Each point is reached from the start by the listed moves, each made once or not at all, plus a little noise. Is the number of moves made odd or even? Then give how often each move was made.

Moves:
(1): [ 14 -19  46 -18 -25]
(2): [-20  75   3 -67   5]
(3): [-51  35  25  13 -11]
Start: [-10 -54   7   5  13]
Points:
[  6 -74  53 -12 -13] => odd (1, 0, 0)
[-45 -36  77   2 -25] => even (1, 0, 1)
[-14   2  56 -82  -8] => even (1, 1, 0)

Moves:
(1): [ 45 -36   9  13  21 -13  -6  -3  21]
(2): [ 39  27  -3 -18 -13   3  13 -11  -5]
(3): [-51  16  46 -29  31 -32  18 -20 -16]
(4): [12 38 40 42 -2 29 21 30 18]
(5): [-13  24  17  16  60  42  -8  12  42]
(6): [-33  -4  38  -8  10  63  20 -27   6]
(7): [ 12   1 -25   6  10  -3  51  46 -17]
(8): [ -4   5  35 -53  21   9 -20  54 -36]
Start: [ 52  43 -57  -1   0 -39 -29  -8  -4]
Points:
[ 17 117  64 -16  25  25  43 -35  -4] => even (0, 1, 1, 1, 0, 1, 0, 0)
[74 69 24 70 98 80 49 48 69] => odd (1, 0, 0, 1, 1, 1, 1, 0)
[ 83  35 -31  28  82 -11 -47   2  58] => even (1, 0, 0, 0, 1, 0, 0, 0)
[104   6 -47   9  17 -51 -36 -15  18] => odd (1, 0, 0, 0, 0, 0, 0, 0)

Moves:
(1): [ 43  25  -3  -1  29  13  39 -15  -2  27   6   9]
(2): [-28  35   9  17   2  39  -5 -22 -43  18 -22   3]
(3): [ -4 -27  25  32   9 -18 -15  -8  -6 -33   9  -7]
(4): [ 5  7 -5 31 -5 -4 -4  6  4 12 -2 20]
(5): [ 13 -11 -12  13  20 -34 -14  -4 -20  38  -6  -6]
(6): [  1  -6   5 -18  31  13 -35 -31  19   7   9  36]
(7): [-21 -33 -19  -3  16  12  45  16 -26   1 -15  -6]
(8): [-18   4  18  10   9 -25   2  63  12 -26  17 -19]
(9): [-21 -18  42  -1  20 -19  23   9  56  23 -47   4]
(10): [ -6 -14  27  -9 -26 -20  -8  29 -21   6  -9   8]
(11): [-15  30  13  -8 -10 -24  32   4  26  14  58 -10]
(12): [ 26   6 -38 -14  21 -34  20 -20 -21 -35  -7  32]
Start: [ 11   3  22  -5 -23  -4 -16  10 -13  47   0  -8]
Points:
[-82 -50 121  54  35 -24 -15  71 -16  52 -66  30] => even (0, 1, 1, 1, 0, 1, 1, 1, 1, 1, 0, 0)
[-73 -12  93  43  39  -4  23 -18  18  89 -15  33] => odd (0, 1, 1, 1, 0, 1, 1, 0, 1, 0, 1, 0)
[ -9  40  33  24   2  47 -55 -38 -27  82 -21  49] => odd (0, 1, 0, 1, 0, 1, 0, 0, 0, 0, 0, 0)

Moves:
(1): [  5 -22   0   3  -2 -25  -9  -3 -10  11   1  -4 -14   3  -1   7 -12  -9
   0  -1 -12   0]
(2): [ 0 17  1 -3 -6 -2  1 -1  8  5 13  6  2  7  6 -4 -4 -3 -7 -8 -7  6]
(3): [ 10  -1  23  -7  10  13   5  -1 -23   6   1  32   2 -12   6 -11 -14   5
  -1  20   2  -3]
(4): [ -6  10  20  17   0  -4   6   5 -10 -11  11  -7 -11   0  -6  14   3  -4
   0 -10  12  12]
(5): [  7  17 -27  10  24 -14  -1 -16  -5 -20   6 -21   1  12   7  -1  -9  13
 -16  11   1 -14]
(6): [ -5   8  -1   2  12  21  -2 -11  -5  -4   9   5   2 -10 -14   3 -13   9
   6   2 -15  10]
(7): [  8   1  -8   4   4 -13  29 -19  -1  -3   2   5  -8 -30  -4  13   7 -14
   3   0   3   1]
(8): [  2  12 -21   2   1  26   0  21  -2  -1   5   0  -5   2  -5  -7 -11 -11
   4   3  -2 -13]
(9): [ 12  -3  15  -4   8  -6  -6   3  17 -18 -10 -10  -1   4  -3  -9   1 -21
   2 -15   4   2]
(10): [  1  13  18  -1  14  -4  -6   7   9  38  -8 -20   6   4   3  -5   5  -2
  15  -5   8  11]
(11): [  3 -29  -1 -15  16   5  15  11  15  16  32 -10  35  24  -8  18   2   1
   3 -12  -8  -9]
(12): [-21 -27   6  21  21  -4 -11  22   6   1 -13  24 -14  -4 -19  -7  -1   3
 -16 -19 -12   9]
(13): [ 17 -17 -11   6  -5   6  -1  -6   1   2 -11   4  15  16  -2   1  -4  -2
   6 -13   5  -5]
(14): [-25   3  15  11  -5   8  12  -3  -8   2 -12 -15  -9  37 -16   8  15 -17
  -3 -23 -15  -8]
(15): [ 10 -11   1 -13   0  19   2   9  -8  -4 -12  -5 -19  12  12   4  11   9
 -11 -15  -6   8]
(16): [-18  11  12  -1   2 -10   2  10  10  14 -10 -17   2   1  -6  25  -6  -2
 -16 -11   9  -3]
(17): [  9   4   4  -6  -8   7 -10  -3   0  -4   0  -1 -10   4  -8   6  12  -4
 -10   3  17  -6]
(18): [  9   3   5  -1 -11  -9  16  20  11   0  -3  -5 -15   6 -17   2  -2  23
  -8  15  -9  18]
(19): [ -2  25   4  -8  -4 -21   5   1  -8 -28  -8  13 -18 -10 -23  16   3  14
  16  -3  10  -5]
(20): [-12   2 -17   4  11  -3 -17  -3  -7   2  -1  -2 -12  13  20  17   4  -9
 -10  29  -5  14]
Start: [ -4  -4  11   2 -19  18   7  15 -11  -2   5   5 -11  11   4  29 -20   4
   5  21 -10  14]
Points:
[ 10  11   7   0 -33  51  44  25 -25   0   8 -10 -85  42 -44  62 -17 -14
 -21  -4 -57  32] => odd (1, 1, 0, 0, 0, 1, 1, 1, 0, 0, 0, 0, 0, 1, 1, 0, 1, 1, 0, 0)
[ 22 -17   3  26  31  34  66  31 -23  22  24 -69 -31  87 -48  88 -29   1
   5 -26 -50  26] => even (1, 0, 0, 1, 1, 1, 1, 1, 0, 1, 1, 0, 1, 1, 1, 0, 0, 1, 0, 0)
[ 22  19  -1  15  -2   2  17   9 -41 -65  -7 -13 -42  39  -9  63 -17  34
   2  -9  12  11] => odd (0, 0, 0, 1, 1, 0, 0, 0, 0, 0, 0, 0, 1, 0, 1, 0, 0, 0, 1, 0)
[-30 -11  49  -4   9   9  14  80  19  41 -30 -23 -48 121 -53 110  14  15
 -34 -43 -23  46] => even (0, 1, 0, 0, 0, 0, 0, 0, 0, 1, 1, 1, 1, 1, 1, 1, 1, 1, 1, 1)

Moves:
(1): [  5   9  10  13  -7  -1  -3   2  -9  -2   2  -5  -2  -5   4   1  -5  -4
 -11 -10 -10  -3  -3   6  19]
(2): [  1  -6 -12   2  -2   3   8  -3   5  17  -1 -15 -14 -13  -4 -18   1   9
  -2  -7  18   5   8   3   0]
(3): [  1  13   7   9  11 -20   9   5   2   1  13  14 -15 -17 -16   0  -2 -11
  30   0   6   5   8 -16  -2]
(4): [  4  21   9  -4 -10   5   0   3  -5   4   3   5  -2 -12   0  -8 -18 -20
   6 -11  -1   7 -16  15   5]
(5): [  7 -11  -8 -12  -1 -14   5   3   1  20   0   5  -9  -4 -14  -1   6   8
   4  13   2  -2  -1  -7  14]
(6): [-36  13   3   1   8  -8   9  -4  -7   5  -9   2   7   7  15  -6   4  -9
   2 -21 -19   5 -14  16  -2]
(7): [  6   0   3  13  12   7   4   3  16  -5   7   1  11  11   5 -17  21  12
   2  14  -9  -1  -1  12 -18]
(8): [ 10   5  -4  -2 -11   7  -2  18  -7  -5  -2 -19  -4   6  10  -7 -10  -8
 -20  -6  -8 -14   2  -4   1]
(9): [  4   5  -2 -13  -4  -4  -6  -2  16   8   1  -5  -5 -13 -16   1 -11   9
  -2   4   1   5  -1  -4  -2]
(10): [  3   2  -1  -5   6 -15   8 -18   3  11  13   1  -4   3   1  -6   5   1
   7   7  -6 -18  11  -6  14]
(11): [ -2  -4  14   8  -1  -1   4  20   4 -18   7 -10  -2   5   9 -11   4   1
  16 -15 -12  -4   4  10   1]
(12): [10  4  4  7  2 11 -5  8  9  4  8  9  4  6 10 -6 15  2  4 -8 -7 -7  2 -4
  2]
(13): [  1  14  15 -21   8 -14   5  -4  -4  10 -16   4   0  -7 -13  -1   1  -7
  14  -4   4  19  14  18  -5]
(14): [  9   5   9   1   1   2  10   1  17 -13  17  16   2  24  -8   8  17   9
   1  11  -2  -2   1 -15  -7]
(15): [-18   1   9  11  23  10   5   1   1 -12  -1  17  15  -9  -8  -4   9   6
  28   6   2   6 -13  -7   8]
(16): [ -5   4 -16   5   8   0  14   0  -5  -3   3   0  -6 -10   0  -1   2   5
   7 -19  -1  -7   8   9   4]
(17): [ -7  -2 -11   0   0  -3  -2   1   5  -3  -3  -2  16  10   3  -1   4  12
 -14   1   8 -11   2  14  -6]
(18): [ -5  -2  14   9 -11  21   4 -15  -6  42  -4  -2   9  -9  -6   2 -14 -17
 -20  -3 -14 -11 -14   2   7]
(19): [ -7 -16  -7   9  -1 -10  10 -13  15   8   0  14   5  16   3 -13  14   8
 -16   7 -16 -16   6  -5  14]
(20): [  8  -5  -4   0 -14   3  -6   2   4   0 -20 -12  -4  12  -1   4  -5  12
 -10   6   2 -11   3  -3  -9]
(21): [ -5  -6 -10   1   7 -11   7 -12  10   1 -19 -10  -2  -4  -8  26  -6  -2
  15   0  10   5   2 -19  13]
(22): [ 14  -8   7 -14   9 -13   8  -8   5   7 -15   2  13  -4  -9  -7   3   9
   5   0   5   5   1  -5 -19]
(23): [ -1   1 -11  -2   3  -4 -12  -5   2   4   8   9  -5   2 -18 -10  12  -2
  -6  -2  14  -1  -5  14   3]
(24): [ 13  -6 -13  -5 -14  -8  -8   8  -7  -2   4 -15   3   4  -4   0 -20   7
  -2   4 -10   2   5  -8   0]
Start: [  4   9  17  10  -2  -9  -7   3 -11 -23   3   3  18   6  11 -12  28  20
  11 -16   3  -2  -1  12 -11]
Points:
[ -5   5  36  30  49 -36  51 -38  27  26 -49  31  43 -15 -46 -24  52  35
  64  -9  -8  -7  12  -2 -18] => even (0, 0, 1, 0, 0, 0, 1, 0, 0, 0, 0, 0, 1, 0, 1, 1, 0, 1, 1, 1, 1, 1, 0, 0)
[ 14  20  61  10  61 -55  65 -19  29  26   9  48  24 -20 -52 -14  68  25
 121 -29 -12 -14  20 -26  19] => even (0, 0, 1, 0, 1, 0, 0, 0, 0, 1, 1, 1, 1, 1, 1, 1, 0, 1, 0, 0, 1, 1, 0, 0)
[ 42  28  38  18 -36  -6  39  18  32  38   2 -21  -2   8 -22 -72  30  37
 -21 -35 -45 -37   6  49  12] => even (1, 1, 0, 1, 1, 0, 1, 1, 1, 0, 1, 0, 1, 1, 0, 1, 0, 1, 1, 1, 0, 0, 0, 0)
[ -8  21  63  17  42 -37  46  -1  29  34 -11  34  24   6 -61 -72  82  40
  73 -19  -2  10  -9  34 -39] => odd (0, 1, 1, 0, 1, 1, 1, 0, 0, 0, 1, 0, 1, 1, 1, 0, 0, 1, 0, 1, 0, 1, 1, 0)
[ 26  54  22  -2  27 -40  17  24  -1  -9  43  66   5 -16 -60 -35  50  18
  96 -25   8  16   5  12  11] => even (0, 0, 1, 1, 1, 0, 0, 0, 0, 0, 0, 1, 1, 1, 1, 1, 0, 0, 0, 0, 0, 0, 1, 1)
